Every row gives one point. The points of each table are mixes of a few directions, plus a little noise. Count the directions of each table, and those that both share. Where both have some left over, give the other angles between the two spaces (their principal angles), to ten degrees, smallest first.

First, 6 rows:
[[  6 -12]
 [-17  36]
 [ 12 -25]
 [-18  36]
 [ 24 -47]
 [ -6  13]]
Second:
[[ -2 -33]
 [ -1 -21]
 [ -2 -23]
 [  4  60]
 [  1  18]]
Directions: first 1, second 1, shared 0; angles 30

First:
[[-11   5   3   1]
 [ 12 -40  19   0]
 [ 17  23 -21  -2]
 [ 36 -15  -8  -4]
 [-26 -17  22   4]
 [ 33  24 -28  -5]
 [-57  21  16   6]]
Second (6 x 4):
[[ 13  -7  -2  -1]
 [  7  -8   1   0]
 [ 32  -2 -15  -4]
 [-12  60 -29  -2]
 [-23   6   7   2]
 [-15 -52  38   4]]
Directions: first 2, second 2, shared 2

First (10 x 8):
[[ 25  23  47  58 -14   1 -11 -44]
 [ 35 -13 -20 -10  15   5 -21  24]
 [-10  -9  -3   2 -28  17  30  17]
 [-50  -3  17 -22  -7 -22  57 -13]
 [ -5  10 -39  10  47  19 -48 -20]
 [-43  13  25 -15 -33 -23  13  -4]
 [-15 -15 -26 -24  10   7  18  19]
 [ 60   5  34  45  -1   3 -11 -20]
 [ 28  -6 -23 -22   1   0 -44  39]
 [-25  -5 -12 -22  11  -7  14   2]]
Second, 9 rows:
[[-14  -6  -8 -14  19 -11  41   3]
 [ 41 -14  14   4 -14   1  -1  12]
 [ 51  -7  32  17   3 -13   9  -7]
 [-48  28 -58  30  -8  58 -28  16]
 [-38  17 -54  -8   7  25 -36  23]
 [ 39 -13  37  16 -15  -5  22 -11]
 [ 23 -27  39  -7 -37  -5   9  -2]
 [-31  10   5   2   7  -5   8 -22]
 [-25   9  -5 -40  42 -43 -23 -12]]
Directions: first 5, second 5, shared 4; angles 40

First, 11 rows:
[[-16 -21 -44 -10   8  23 -23  19  -8   4  -1  -1]
 [-21  -7  -8   1   4  15  -8   0  -8  12  -7   8]
 [-25  22   8  10   9  -9  -9  -5 -13 -15  -9  20]
 [ 23   3  13  -1  -6 -13  10  -3  11  -4   6 -10]
 [ 21   7  -6   7 -16  -7  30   2 -21  11  21 -23]
 [-16 -12 -27 -17   0  19   7  12  -3 -19   7   9]
 [ 13  -6  22   6 -15   5  28 -13   0  33   5 -14]
 [ 12   8  -1 -18   9 -19 -11   9  26 -60   1  14]
 [ -4  -3  17   1   2   1  -4  -9  11   9 -10   5]
 [ 16  -1  17   8  -2  -7  -5  -8   9  21  -5 -11]
 [ -2  10   9  11   5  -9 -14  -5  -4   8  -7   1]]
Second:
[[-18  28 -11  31  -1 -25 -22  13  -2   5  -7  16]
 [  4  18  12  13  -4  -7  15  -7   5  29 -27  30]
 [  4 -21 -11 -15  -8  17  18   5  14   2   1   7]
 [ 37  12   8 -18  21  -7  -1 -14 -16  -8 -17  -3]
 [-28 -24  10   5 -15  19   7  -3   8   5  21 -10]
 [-21 -24  -4  -1  -6  14 -12   2  -5 -17  29 -19]
 [-11  -3  10  13   3   4 -19  -7 -20  -3   4   5]
 [ 16  18  -2  -6  -1 -13  22   1  19  16 -18   6]
 [  6  -5 -16  -8  -7   6  16   9  17   8  -7  14]
 [ -7  -2   2  -5   0  -5  -3   1   4 -13  21 -32]
 [ 18   1  -1  -9  17  -3 -20  -6 -24 -24   1 -12]]
Directions: first 5, second 5, shared 2; angles 40, 80, 90

First (9 x 18):
[[-32  44 -22  -5 -19 -36  31   6   4  40  29 -26   5  25   8 -26 -34   0]
 [ 50 -12  31  -5   4  18  18  -5  -2  13  -5  29 -16  13 -27  20   8 -14]
 [ -5  -3  16 -10   0  -7 -44  23  -1  10 -14 -40  12  50   8   7  -1  54]
 [-27  26 -43  30  21  -6   9 -19  -7   8  -5  20  17 -18  29   4   8 -24]
 [ 21 -33  14   6  15  28  -9   3   3   9 -18   9  -2   6 -11  27  23  25]
 [ 14 -23  11  -8 -26  -2 -20  15   6  10   9   0 -12 -10 -20   6   4  16]
 [-29  11 -17  -4   3   2  60 -20   6 -31  20   2  -5 -42   2 -32 -20 -41]
 [  7   2  -7  -1 -31 -21 -35   2  -6 -23  10  20  -7 -40  -2 -11   4 -30]
 [ -1 -12  16  -4  33  23  -7  -5  -5 -35 -27 -13   9  15  11   6  10  14]]
Second (10 x 18):
[[-13  29  -2 -11   0 -22 -20  -3 -16 -23 -21 -14   5   7  31 -15  -4 -17]
 [ -2 -23  -4  -1 -11   8  25   6  11  48   0   1 -14 -11 -11  13   8  23]
 [-37  -7 -47  43  17  16  -7  -7  19 -33  51  11  31 -36 -10  -8  -8   2]
 [ 52 -17  42 -13  -5  14   7   8   1  22   1  11 -16  34 -36  20   1  10]
 [ -8 -44 -20  28  19  46  41 -13  25 -14  36  27   3 -51 -34   8   6   1]
 [ 10  15   1  12  -5 -12 -40  13   2   3  27  -3  18  36 -13   3 -11  15]
 [-14 -17 -12   6  10  17  29 -12   6 -12  -1   9  -4 -37   1  -3   6 -10]
 [ -4   8  10 -28 -16 -20  12   4 -13  34 -44 -16 -22   4  28  -1   9   2]
 [ 26  36  31 -20   1 -22 -37   1 -22 -34 -19 -10   4  44  14 -10  -9 -21]
 [-11  21   1 -17 -11 -25  -9   3 -14  10 -31 -17  -6   9  30  -8   1  -4]]
Directions: first 6, second 4, shared 3; angles 80

First:
[[  0  -7  25   6   5  -9 -17   5   1   3 -19  10 -15   1  11  -6 -13  -4
   -7  -9   1  -7  -6  -4]
 [-15   2 -28   0  -5   3  -4  -8  11  -3   6   4 -11   5  10  -3  -2  -1
   -7   7  13  12  10  -9]
 [ -7   1  32  -7  -2  -4  -9 -16   3   9 -10   8 -16  -4  14  -8  -4  -2
  -17  13  -1  -5   8  29]
 [  1  17  -1 -16  -3   5   2 -17  -1  19   5  10   1  -1  -8  -5   0   3
   -8   7 -14 -11  10  10]
 [ 18 -16  30  -5  -5 -15   3   8 -16   0 -11  -5   1  12   9  15 -12  -2
    5  -2   3 -13 -12   2]
 [  0  10 -35  13  10  18  16  14   3 -13  19 -13  27 -16 -31  -2  26   5
   20 -10  -9  12  -4 -11]
 [ 10  -8 -36  16   5   2   8  29  -3 -18   7 -12  19   6 -14  11   3   1
   25 -22   5   8 -15 -43]
 [ -7   0  13  -7  -5   0   1 -14   2   3   1  -1  -7  -3   9  -2   4   0
  -10  16   3   2   9  26]]
Second, 8 rows:
[[-11   7 -13  -9  -6   5   1 -16   7   4   8   3  -7   1   5  -3   2   0
   -9  14   3   6  13  13]
 [ 26 -20  60  18  16 -10  -2  34 -19  -9 -26  -9  14 -12 -11   5   0  -3
   18 -25 -12 -16 -30   4]
 [ -3  11   2  -2   3   8   3  -8   2   5   5   1   4 -12 -10  -8  11   1
   -3   4 -11  -1   6  14]
 [ -6   3 -32  -3  -6   1   0  -4   5   2   8   4  -5  11   5   3  -6   0
   -2   2   7   5   7 -19]
 [ -7   4 -28  -5  -7   1   0  -8   7   1   7   3  -6  10   5   2  -5   0
   -4   4   7   6   9 -13]
 [-17 -10 -18 -11 -19  -9  -4 -19   9  -3   4   2 -25  21  36   8 -14  -3
  -17  23  29  13  14   3]
 [ 11  13  15   7  17  13   4  12  -5   4   0   0  23 -22 -32  -9  15   4
   12 -17 -26 -11  -9   5]
 [  7  -9  15   5   2  -6  -1  10  -6  -5  -8  -2   1   2   4   5  -5  -2
    5  -6   2  -4  -9  -4]]
Directions: first 5, second 3, shared 3
